Rows are points. To make a cloud, some directions were put in groups of two or more. Within a group, all points are equally far from the middle, so they leave a hole (a ring in 2 directions, a hollow ball in 3). The other directions are filled evenly. Then the cloud was stretched, turned, moved and blurred a little. How many holes are there, and how many directions does each take, smallest first?
In the rows, 128 means zero.

Cloud (13 x 2)
[[117 123]
 [145  67]
 [153 170]
 [148  73]
 [ 79  81]
 [ 99  65]
 [118 167]
 [120 138]
 [107  98]
 [ 69 114]
 [ 94 137]
 [ 95 154]
 [147  98]]
Holes: 0

Cloud (20 x 3)
[[177 120 112]
 [176  75 152]
 [116 142 169]
 [111  91 131]
 [215 142 169]
 [ 81 117 103]
 [148  81  97]
 [145 175 152]
 [105  52 130]
 [176 115 170]
 [ 91 153 109]
 [143 124 185]
 [156 134 147]
 [148  71 122]
 [176 118  85]
 [171 117 122]
 [196 135 133]
 [136 170  93]
 [154 130  78]
 [101 118 125]]
Holes: 0

Cloud (31 x 4)
[[127  53 158 150]
 [162  56  96 124]
 [141  49 141 158]
 [142  84 186 128]
 [144 147  80 128]
 [103  59 158 135]
 [158  98 150  76]
 [180 127 129  88]
 [127  91  69 140]
 [ 90 144 142 129]
 [161  90 178 155]
 [128  75 117  76]
 [ 87  69 148 142]
 [119  73 161  90]
 [177 150 103 119]
 [184 100 147 164]
 [140 137 173 165]
 [ 82  76 148 130]
 [146 136 140 185]
 [ 84 104 136 169]
 [172 130 136 177]
 [114 160 140 113]
 [183 135 122  96]
 [111 155 158 134]
 [170 118 141  82]
 [ 80 124 143 147]
 [169 140 104 166]
 [142  67  81 107]
 [140 137 175 161]
 [132  70  76 143]
 [147 101 174  91]]
Holes: 2 (2, 2)

Cloud (53 x 6)
[[186 133 174  73 100 134]
 [ 97 153 111 125  70 126]
 [187 113 146 162 129  87]
 [ 97 158 163  80 155 164]
 [100 160 166  71  89 114]
 [ 91 146  85 133 145 166]
 [148 136 100  50 162 127]
 [163 193 120 136  91 124]
 [175 104  83 102 119  82]
 [156 177 116 141 170  92]
 [ 90 138 173  89 110  84]
 [101 161 118 160 137  89]
 [109 175 178 133 127 169]
 [ 87 113 107 106  90  89]
 [103 160 174  89 130  74]
 [175 123  67  97 153 137]
 [105 127 180 116 132 179]
 [ 99 140 109 160 164 152]
 [ 76 109 108  75 151 135]
 [163 125 135  61 152  76]
 [ 98 163 106 146 109  86]
 [115 179 174 147 115  94]
 [181 104 181  95 104 157]
 [ 94 101 128  78 116 179]
 [ 90 145 129  83  72 135]
 [137 122 146 175  83 131]
 [103 162  92 103 113  77]
 [184 112 123 165 118  89]
 [108  72 114  80 148 148]
 [195 153 106 139 131 173]
 [169  97 149 154 160 101]
 [184 150 177  79 118 149]
 [ 82 110 147  84 163 113]
 [ 87 142 116  72 112 172]
 [185 118  80 137 160 139]
 [199 144 174 122 126 163]
 [159 109 110 160 125 186]
 [ 90 150  92 103 112 176]
 [192 169 160 128 138 165]
 [180 118 139  60 113 163]
 [ 97 160 111 113  72 138]
 [178 106 113 163 128  91]
 [195 127 186 121 106 107]
 [163 101 103 128  72 163]
 [189 129 178  80 101 134]
 [105 138 117 161  88 104]
 [164 127 136  60 175 117]
 [ 80 129  87 102 128  92]
 [169  95  84  70 152 134]
 [180 147  88 136 160  99]
 [131 179  88  90 117 167]
 [173 121 130  65 104  75]
 [ 85 136 135  70 136  79]]
Holes: 3 (2, 2, 2)

Cloud (105 x 9)
[[114 115 149  66 165  56 109 176 106]
 [139 149 145 117 178  95 100 172 180]
 [ 80 126 180 124  91 110  77 137  70]
 [157 160 126 116 131 139 139 110  55]
 [ 69  89 124 104  87 143 165  96  95]
 [ 94 136 106 145 112 194 111 205  80]
 [113 166 153 145 102 155  91 148  82]
 [ 96  95 179 109 119 109 158 131 152]
 [ 76 138 181 124 169 126 122 155 129]
 [ 93 124 152  62  59  88 110 160  90]
 [153 138 103 115 137  97 152 182 184]
 [152  73 148 112  75 177 164 156 125]
 [145 146 111 153  90 212 140 106 100]
 [ 59  98 136 158 137 151 131  83 105]
 [148 107 103 122 195 146  72 133 113]
 [ 70 156 116 137 110 130 143 175 143]
 [ 91 130 106 183 128  79 136 143  88]
 [135 155 198 113  91 140 107 194 121]
 [150 167 125 133 138 144 169  96 115]
 [ 84  92 106 102  77 142 179 179 156]
 [135 123 155 185 140  67 133 176 192]
 [141  79 119  55  73 127 103 151  86]
 [ 80 131 148  75 109 114 152  84 131]
 [148 137 124 158 155 127 162  87 106]
 [ 76  72 151 139 114 144 117 164 175]
 [142 134  84 117 150 125 130 140 141]
 [101 171 133 125 133 144  97 196 133]
 [143 132 126 151 171 116 139 133  79]
 [120 135 172 145 119 122  62 128  69]
 [100 170 178  90 154 172  93 152 116]
 [135 137 116 138  86 165  80 115  47]
 [138 171 114 120 106 110 122 193 160]
 [120 149 136  87 178 120  99 197 190]
 [176  84 118 134 116 106  94 197 118]
 [100  43 141 155 118  90 162 135 165]
 [102 130 131  83 168 155 198 136 146]
 [128  81 154 141  64 160 151 124  56]
 [106 153 196 125  75 146 117 181  79]
 [ 73 125 117 115  61 195 125 174  74]
 [109 145 193 140 128 161 166 153 121]
 [162 159 152  89 129 169 155 137 138]
 [ 86  74  86 115 151 174 146  99  89]
 [135  61 154 154 118 105  97 157 166]
 [157  87 134 130 150 130 106  99  55]
 [ 70 110 181 130 137 181  86 186 127]
 [131 113 201 123 170 172 126 181 146]
 [ 74 141 118 125  49 147 120  76 130]
 [145 158 103 103 122 179 166 194 118]
 [103 157 129 144 112 153  82 157 104]
 [103 154 154  72 104 137 132 156 171]
 [107 135 137 174 141 143 113 121 120]
 [ 57 116 135 161 125 156 133 151 109]
 [149 103 141 161 160 192  92 210 153]
 [147 174 190 102 117 163  78 122 101]
 [121 184 180 113  95 167 171  89  98]
 [115 175 124 162 104 176 150 120 100]
 [ 82  89 141  92 125 108 156 186 189]
 [ 85 143 143  92 133 134 154 171 186]
 [118 118 143  63  69 127 157 184 132]
 [159  80 129  84 204 185 121 153 152]
 [146  59 128 138 116 168 198 173 154]
 [154  85 165 116 137 147 138  84 121]
 [ 89 140 185 133 117 114 145 175 130]
 [102 148 177 153 127 119 128 154 101]
 [116 172  96 147  65 110 130 114  91]
 [129  80 185  98 167 101 128 192 153]
 [106 162 185 123 170 176 128 116  80]
 [138 142 124  46 109 140 129 141  94]
 [133 140  83  83 135 174 106 150 152]
 [174 142 163 122 127 111  80 173 148]
 [ 62  84 160 105 135 183 125 104  64]
 [116  63 189 142 157 168 126 207 108]
 [ 83 108  98  86  81 141 132 183  70]
 [121  74 100  97  84 116 147  83 153]
 [175  98 154 103 111 159 150 141 113]
 [ 59  95 136  92 161 151  96 182 184]
 [108  60 142  90 107 139 136 108  84]
 [136  62 149 178 127  93 155 167 150]
 [120 125  75  96  72 118 102 169  74]
 [121  53 124  86 153  99 150 154 128]
 [140 111 141  79  59  73 185 175 114]
 [167 154 133 140  92 148 114  99  92]
 [160  86 106 130 108 149 119 100 162]
 [113 136  75 112 157 194 133 109 143]
 [111  80 104 130  50 148 137 153 121]
 [ 68 156 150 147  85 138 143 167  72]
 [172  80 140 129 150  86  86 187  93]
 [ 87 107 171 154  79 116 135 114 102]
 [138  58 135  99  99 129 135 138 113]
 [ 84 120 181 116  94  84 142  92 127]
 [ 87  96 195 112 149 159 136 173 152]
 [139  55 115 139 174 182  96 202 161]
 [139  76 180  93  80 100 114 141  66]
 [ 74 125 172 122 125 118  53 123  62]
 [164 163 111 123  87 136  76 168 142]
 [ 75 113 160 100  72 158 107 107  94]
 [164  85 154 109 135  83 146 134 104]
 [ 59 123 170 127 136 128 166 194 108]
 [106  85  96 123 105 150  91 146  70]
 [146 105 186  84 122 109 122 137 142]
 [ 89  83 120  99  83 137 116 116 167]
 [105  76 150 139  68 112  93 151  84]
 [139  63 179  99 142  94  93 138 160]
 [105  73 155 100 104 148 185 141 125]
 [167 131 116 152 117  98 136 119 142]]
Holes: 1 (4)

Cloud (105 x 9)
[[ 57  98 122  65 120 143 100  83 140]
 [ 90 137  74 129 160  67 137 109  86]
 [101 142 104 164  83 101  99  89 107]
 [102  97 155 148 154  64 108 164 151]
 [ 86 111  95 108 142 171 145 122 144]
 [ 77 115 165 127 168 179 130  92 165]
 [142 160 121 154 112 141 123 139 135]
 [147  94 100 114 144 126 171  84 135]
 [136 151 134 137 137  87  99  56 111]
 [ 99 139 201  71  92  98 160  82 122]
 [ 73 104 133  82 123  62 162 102 177]
 [ 82 168 120 121  76 122 107 165 171]
 [ 82 107 186  80  72 121 123  90 173]
 [ 94 157 146 108  54 115 151 125 182]
 [ 40 139 118 118 130  59 139  88 117]
 [ 93 136  95 169 120  90  83 142  82]
 [ 62 103 161  88 134  86  81 138 148]
 [140 104 114 103  84 139 150 136 170]
 [103 169 154 192 120  70  90 122 136]
 [107  86 127  73 140  70  97 154 118]
 [ 94 156 108 127  83  41  76 127 122]
 [ 80 175 117 163 123 127 161  64 149]
 [ 88  92 200 112  82 120  56 151 170]
 [106  55  62 134  89 129 117 153 144]
 [ 88  94 171  84 129  79 140  75 120]
 [126 165 141 121 108  85 154 113 184]
 [134 130 146 150  87 142  34 126 122]
 [ 87 135 122 105 153  86 107 157  74]
 [ 77 156 156 127 174 104 103 156 134]
 [146 134 153 117 111 163  69 113 169]
 [ 91  97 125 159 165 131  60 132 121]
 [ 74 132 110 148 157 120 160 115 119]
 [116  73  70 110 138 138 161  69 129]
 [115 101 148 122 120  73 112 183 185]
 [ 99 174 152 110  86 168 178 135 146]
 [111 154 123 128  61  61 135 169 158]
 [132 168 114  99 127 162 169 137  95]
 [122 119 104 163  63 121 112  95 138]
 [ 97 104 164 147 145 149 143 129 191]
 [125 100 139 101 115 151 105 125 186]
 [ 58 179 183 116 126  88 101 120 121]
 [ 96  73 168  96  82 152  95 113 130]
 [ 79 154 175 128  78 101 131 130  85]
 [143 162 105 162 112 134  91 162 146]
 [ 75 126  85 198 119 119 111 141 135]
 [ 94 170 158 142  91  50 118 137 152]
 [ 71 135  80  84 130  60  94 141 149]
 [ 87 114 161 123 183 106 122 122 128]
 [ 63 155 102 108  88  80  85 145 152]
 [ 60 131 128 160  90 139 117 122  90]
 [ 89 145  59  67 118 106 171 143 129]
 [124  64  93 133 137 134  71 128 116]
 [ 74 109 173 104 168  76  96 104 136]
 [ 56 145 137 131 133 104 113 174 199]
 [117  79 107 147 156 104  85  84 137]
 [143 118 110 174  86  94 161 132  94]
 [ 95  89 163 145 131 158 182 101 148]
 [130 161 156  75  99 123 101 125 165]
 [ 63 134 124 149 166  96 161 111 170]
 [100  88 125 128 111 113  63  77 191]
 [ 66 122 133  90 147  71 115 143 143]
 [ 57 141 150 172 102 163 106 121 113]
 [109 103 120 139 175  70 102 172 133]
 [128  70  76 117 115  92  60  90 154]
 [129 176 157  64 126  95 145 102 112]
 [140 130 158 166 125  82 122 128 137]
 [130 106  86  60 106  71 156  89 176]
 [ 64 127 131  97 117 119 115 118  60]
 [ 63  81 127 115 125  96  91 104 114]
 [122 136 111 139  92 182 113 153  68]
 [ 96 177 152  97 118 165  66 169 156]
 [110  95  51 115 129 125  95 184 158]
 [107 130 158 105  55 105  83 133 117]
 [ 93 104  81 160 158 109 148 126 159]
 [ 93  87 185 142 107 112 144  91 117]
 [ 78 142 137  52 127 123  64 128  76]
 [ 81  92  79 115 144 137 105  75 138]
 [ 92 155 163 193  94 121  76 107 132]
 [108 151 170  97 103 122  73  69  85]
 [109 151 129  96 108 105  92  87  59]
 [137 141 102  83  66 122  90 162 122]
 [104 178 166 150 140  85  78 102 113]
 [ 57 160 136  90 159  83 139 117 155]
 [ 97  92  99 136 161 118  78 122  93]
 [ 89 102 144 113 161 137  34 141  76]
 [ 92  77 134 102 115 148  36 170 138]
 [ 79 190 172  88 117 117 122 144 143]
 [ 94 112 206 105  50 116 138 166 153]
 [ 69  78 126 117  68 118 170 165 192]
 [ 56  87 101 143 113  88 108 122 106]
 [ 98 169 128  71  85 101 108 130 129]
 [152 159  84  93 102  94 115 134 159]
 [135 119 108 102  82  48  60 122 138]
 [ 26 144 161  78 122  96 150 102 133]
 [ 91  99 152 141 133  38 105 154 177]
 [135 157  93 127 105 140 120  97 145]
 [129  71  85 119 132 162 126 153 131]
 [153 135 142 129 118 135 164 112  99]
 [ 76 152 138 141 105  89  50 126 100]
 [127 120 169  75 149 143 126 116 182]
 [105 130 160 119  53 123  81 129 174]
 [ 60 139 162 128 160 162 155 123 174]
 [ 78 100 122  80 134  75  72 142 156]
 [140  87 127 121  78 114  76 122  94]
 [117  83 128  93 132  88 150 191 119]]
Holes: 2 (2, 3)

Cloud (92 x 9)
[[121 146  98 122 182 181 124 186 161]
 [ 94 171 107 126 128 128 209 155  82]
 [148  74 142 150 112  58 152 126 115]
 [156 164 138 178 150 138 116 146 166]
 [ 95  68 142 136 115 183 113 141 139]
 [138 149 111  85 132 132  73 190 184]
 [110  90 116 128 171  66  73 135 136]
 [113 149  83 101 130 113 196 145  91]
 [101  73  72 114 164  89 121 157 154]
 [ 97 114 111  59 123 163  98 145  86]
 [133  97 106 124  65 104  67 112 143]
 [203 134 146 106  88 121 120 115 128]
 [115  79 178 124 106 118  90 186 133]
 [155 128 174 137 135 138  46 115 142]
 [ 57  85 146 104 134 117  97 166 109]
 [127 168 122  73 178 150 123 108  71]
 [129 180 169  83 183 158  73 135 117]
 [136 109 106 123  60 108  76 124 140]
 [155 159 116 125 170 171 109 209 158]
 [123 158  73  81 162 146 149 127 112]
 [119 110 110 107 122 161 202 120 143]
 [145  78 174 122  68 140  81 142 176]
 [153 100 154 105 123 153 104 217 141]
 [152 114 166 163 121 124 156 160 154]
 [ 82 163 155  98 179 132 171 120  44]
 [109 106  98 106 168  85  76 125  89]
 [ 93 121 169 102 100 163 132  59 122]
 [161 154 144 122  81 197 137 157 103]
 [ 95 125 155 151 129 176 137 177  67]
 [113 125 193  71 140 136 144 194 120]
 [109 118 144  91 176  65 109 146  82]
 [135 172 207  99  92 183 170 160  75]
 [ 86 105 160  92 140  77 177 158 107]
 [109 174 180  81 140 167 154 202 145]
 [129 123 178  77 167  97  99 104 145]
 [108 136 166 107  56 102 105 110 117]
 [200 114 117 137 142 133  96 162 145]
 [142 110 217 138 118 102 146 124 102]
 [140 164 174 144 132  87 176 160 107]
 [103 135 169  95 118 130  86 218 107]
 [ 69 132 178  77 123  98 157 165  79]
 [150 129 139  86 102 167 127  65 156]
 [135 125 135 161 116  63 148 142  97]
 [ 59 107 172 120 121 143 137  46 146]
 [ 77 110 130 143  68 136 110 154 127]
 [ 99 100 128 163 140 136 173  79 174]
 [168 104 161 163 162 131 123 145 115]
 [139 128 190  70 102 136 112  90 160]
 [109 112 152  78  96  76 121  77  98]
 [109 160  85  75 145 181 144 177 114]
 [159 139 144  42 119 124  97 162 120]
 [135 141 111 114 174 108 102 194 181]
 [111 158  90 136  76 156 155 138 122]
 [ 47 129 170 104 112 103 158 107  96]
 [117 143 129 146 147 132 144  59 142]
 [ 96 101  71 132 107 158  92 156 164]
 [156  52  94 134 143 160 145 154 112]
 [154 101 132 109  72 184 122 107 102]
 [115 125 114 116 187 171 149 190 111]
 [ 87 148 121  58  97 123 115 128 115]
 [ 75  63 132 123  88 131  66 116 139]
 [133 125 114  99 176 140 137  74 195]
 [122 159 111 115 113  73 123 100 174]
 [128  58 201 139 108  98  92 136 125]
 [ 72 153 173 109 149 139 170  99  66]
 [ 54  99 133  89 137 109 152 167 133]
 [ 55  84 130 159 162  86  82 133 149]
 [148 120  99  67 151 174  87 129  91]
 [121 174 157  95  79 190 158 129  68]
 [119 156 143  96 158  76 107 107 168]
 [111 147 183  79 160  95  81 160  82]
 [101 147  83  98 141  78 133 121 175]
 [146 131 182  53 156 161  91 134  99]
 [142 106 176 100 188 128  67 126 130]
 [145  98  75 143 101  99 138 102 107]
 [ 89 135 100 105 126 193  77 157 146]
 [122 167 110 127 117  71 139 114 165]
 [ 80 104 126  59 115 173 151 124 128]
 [ 80 130 174 109 142 148 134  50 137]
 [114 161 133  80 134 115  43 156 158]
 [ 83 142 101 151  69 128 145 148 158]
 [ 67  83 140 150  79 135 122 135 128]
 [172 108 127 134 102 127 144 115 210]
 [146  98 162  94 165 127 141 219 113]
 [180  86 134 118  83 143  86 165 172]
 [110 113 143 154 189 148  75 108 140]
 [135 123  77 132  76 124 117 106 122]
 [108 116 138 146  79  96 162 158 164]
 [127 159 101 167 128 156 162 131 131]
 [101  82 168  72 163 172 106 124  87]
 [158  80 174 135 155 143 130 193 110]
 [ 59 113 138  86 147 127  77 121 101]]
Holes: 3 (2, 2, 3)

Cloud (94 x 9)
[[ 96 161 109 140 118  88 116 110  45]
 [153 117 144 118 138  83  45 126 148]
 [133 172 104  72 120 153 155 159 181]
 [105 118 136 116 146 204 110 164  78]
 [ 42 137 161 125 116 135 103 141 128]
 [144 151 103 125 173  49  96 119 132]
 [158 208 105 141 153 119 147 174 140]
 [115 126 156 117 134  75 105  80  72]
 [169 105 134  87 154  80 103 199 147]
 [141 150  91  96 142 117 199 120 191]
 [148 113 135 100 104 173 174 119 128]
 [142  86 110 123 202 107 174 181 106]
 [155 152 153 134 109  56 137  83 147]
 [177 124 179 123 115 115 159 148 131]
 [ 90 168 172  72 131 127 147  72 128]
 [135 148  74 104 130 104  96  91 166]
 [151 178  76 117  87 144 123 134 139]
 [118 111 166 110 198  80 137 109 117]
 [106 177  83 140 116 123 115  95  51]
 [ 96  99 124 142 137 181 131 126  75]
 [152 177  89 108 181  73 184 123 121]
 [ 93 151 136 152 120 123 188  93  94]
 [117 157  64 116  95 131 143  74 131]
 [ 85 178 134 106 114  75  84 121 126]
 [118 204  84 130 126 105 178 134  88]
 [113  96 158  51 120  81 135 127  91]
 [157 109 106 145 211 108 146 145  90]
 [127 208 122 163 164 110 108 113 137]
 [191 115 173 111 158  92 125 179 161]
 [ 54 120 148  85 147 120 185 117  82]
 [111 129 113 183 126 167 101 133  84]
 [ 80 161 151 136 113 133  50  80 107]
 [142 189 132 171 166 163 109 115  71]
 [ 98 147 145  72 147 148 135 194 173]
 [145 190  87 146 182 146 118 140 136]
 [150 123  92 171 110  77 135  95 121]
 [152 183 133  56 115 114 121 109 121]
 [ 95  79 177  78 132 158  94 118 145]
 [204 123 146 132 112  85 106 144 156]
 [157 145 135  94 161 184 106 161 157]
 [144 189 107 101 158 100 166  93  93]
 [195 116 118 102 173 132 116 117 160]
 [ 95 131 100 158 163 118 167 131 153]
 [166 151 107  81 131  37 133 103 152]
 [163 196 117 116 156  66 144 127 165]
 [194 128 137 144 100 105 148 116 120]
 [ 40 126 113  66 104  97 162 123 139]
 [ 99 115  84  90 164 131 103 179  93]
 [194 126 112 117 138 105  89 135 183]
 [102 147 101 160 129  87  81 145  71]
 [ 93 134 120 176 149 135 162 133 133]
 [ 88  87 126  46 113  82 164 156 171]
 [123 152 147  48 159 100 150 189 156]
 [ 54 146 146 115 123 101 115 123 159]
 [165 136 168  97 159  67 105 164 164]
 [ 99 146 135 127  92 114  46  69  96]
 [ 46 156 131  75  80 135 119 140  98]
 [ 59 173 110 127 106 110 114 150  74]
 [172 168 151 126 189 110  82 113 131]
 [138 135  95  60 109 114  92 109 176]
 [147 112  96 137 125 133 160 180 164]
 [125 165 183  97 108 169 156 113 146]
 [112 143 104  97 169 150 131  87 160]
 [ 71 114  70  97 127 140 152 102 102]
 [127 128  81 106 109  68 105  71  95]
 [ 89 145 118  45 133 143 108 173 136]
 [100 178 106 152 110  95 194 114 115]
 [193 151  92  93 135  79 182 119 125]
 [ 63 141 178 102 100 102 134 139  98]
 [133 159 188  94 110 130 141 157 100]
 [113  80  79  80 128 108 138 166  99]
 [112  91 103 119  95 108 125 133  62]
 [111 123 125  69 109  47 119 142 108]
 [122 179 114  55 117 161 158 163 140]
 [124 112 166  72 124 188 166 144 147]
 [154 122  76 109 114  69 116  84 165]
 [115 114 125  38 101 132 191 162 171]
 [ 40 166 107 115 114 109 126 146 111]
 [101 168 170 115 109 152 150 168  80]
 [ 64 121 191  94 114 118 145 137  96]
 [125 179 160 144 142 109 144 101 173]
 [ 91 161  81 115 122 180 156 116  81]
 [ 88 101 118 149 115 143 103  85  72]
 [ 95 137 140 140 179 145 156  94 145]
 [126 128 145 127 157 135  55  76 108]
 [177 171 124 161 150  82 172 159 143]
 [ 42 129  92  82 138 134 164 156 126]
 [112 126 123  63  69 120  72  83 125]
 [ 88 133 100  82  98 171 191 152 114]
 [120  83 117  93 165 148  98 194 126]
 [ 82  78  96  71  95  86 129 102 118]
 [137 102 170 109 116 113 148 179 177]
 [168 175  80 108 116  94 119  82 104]
 [128 192 105 128 121  90 127  74  74]]
Holes: 3 (3, 3, 3)

Cloud (89 x 9)
[[124 108 116 103 194 168 113  98 140]
 [ 83 139 102 107 101 131 133 156  71]
 [129 126 113 125 181  60 136 170 133]
 [ 89 112 145 126 193 117  97 149 117]
 [ 83  52 160  91 150  69 109 152 101]
 [140 119 153 135 136 146 110 114  33]
 [103 104 123 137 168  51 163  89  81]
 [134 209  74 107 170 132 133 102 133]
 [ 76  95 155 103 144  35 114 141  98]
 [131 185 146 122 146 113 169 145 138]
 [ 94  50 147 119 129  73  98 166 136]
 [179 143 158 140 172 100 141  87 132]
 [107 151 107  77 154 146 181 135  63]
 [166 142 118 129 152 131 100 133  44]
 [102 115 106  96 170 112  81 177 117]
 [141 154 158 139 121  59 133  61 123]
 [137  92 143 175 127 147 145 155  93]
 [151 179 111 105 135 157 157  93 128]
 [142 128 145 135 188 139  85 114 168]
 [138 171 144 128 215 132 171  84  68]
 [114 112 101  92 187  94 178 159 127]
 [112 156 102 101 117 159  84 165 102]
 [ 96 161  69 135 170 143  92  96 113]
 [126 107 156 130 125  38 148 151 117]
 [129  96  88 102 136 139 137 185 114]
 [ 75 115 136 133  82  96 113 111 121]
 [143 151  97 110 187 144  92 131  31]
 [118  98 101 104 213 145  86 109  88]
 [101 127 123  76 152 165 175 128  71]
 [131 136 141  84 115 100 194 164 118]
 [108 142 110 140 198 171  89  80 106]
 [121 106 121  96 134  79  60 121 166]
 [113 159 163 114 146 122 180  53  92]
 [123  91 112 126 141  38 165 141 118]
 [ 94 153 135 116 160  77 136 121  23]
 [ 82 183 156  51 141 106 173 135 131]
 [139  85 157 141 174 165 134  97 111]
 [147 169 179 129 168 120 140  61  89]
 [ 79 183 133 140 137 152 152 104  92]
 [151 137 152 148 209 162 101  81  87]
 [ 86  83 131 111 165 126 107 129  45]
 [150 160  82 117 191 186 138 104 120]
 [122  77 165 140 118 117 114 165 155]
 [121 169 127  72 128  90 152 121 183]
 [ 99  83 125 120 115  70  73 162 131]
 [150 118 167 125 170  99 155 150 103]
 [ 95 141 120 120 139 129 133  63 100]
 [124 145 104  96 162  82  64 121 149]
 [130 183 162 149 161 122 169  67 140]
 [152 191 112 137 198 154 172  87  71]
 [100 166 121 116 145 194 125 153  94]
 [120 152 102 161 146  85  66 148  79]
 [165  79 125  93 120 144 115 147 124]
 [ 69 192 123  78 170  97 148 132  82]
 [121 199 101  95 126 134 149 127 147]
 [170  82  99 123 143 136 116 129 160]
 [ 86 125 126 146 183 145 134 126 151]
 [135  59 104 162 162  77 135  99 146]
 [107 165 158  86 147 172  94 112 117]
 [139 156 109 122 192 126  77 152 154]
 [ 87 147 128  97 120  82 146  60 114]
 [161 123  80 113 158 159 141 133 120]
 [ 65 158 123 110  91  96 147 121  92]
 [108  47  99 124 188  95  91 140  96]
 [161 185 124 118 211 145 161 103  77]
 [167 127 118 116 139  86 162 105 151]
 [110 154 100 126 159  41 108 139 145]
 [129 106 135 162 212 133  87  77  75]
 [113 110 111 123 209 158  92  87 103]
 [ 94 166 106 128 167 173 104  90 105]
 [140  99  95 120 178 131  73 123 183]
 [127  93 139 156 112 127 159 118  71]
 [159 152 115 123 114 138  65 123 134]
 [ 90  75 178 145 103 105 129 132 152]
 [100  59 112  81 121  98 105 181 113]
 [ 90 118 125  93 204  77 117 156  90]
 [140 108 156 131 137  87 169  79 191]
 [ 97 104 133 129 187 106 100 124  33]
 [132 221  90 134 168 107  86 106  90]
 [107  76 139 114 119 101 100 140 197]
 [124 199 124  92 141 126 161 132 152]
 [119 112 126 201 136 139 122 147  82]
 [147  92 134  76 140  66  86 109 157]
 [118 106 112 130 197  76  61  83 126]
 [119 160 122 106 102  92 175 151  73]
 [158 114 110 155 168  73  81  99  79]
 [153  99  72 133 152  89 134 115 145]
 [106  55 166 157 111 103 135 151 116]
 [122  94 150 152 141  72  67  83 142]]
Holes: 3 (2, 2, 4)
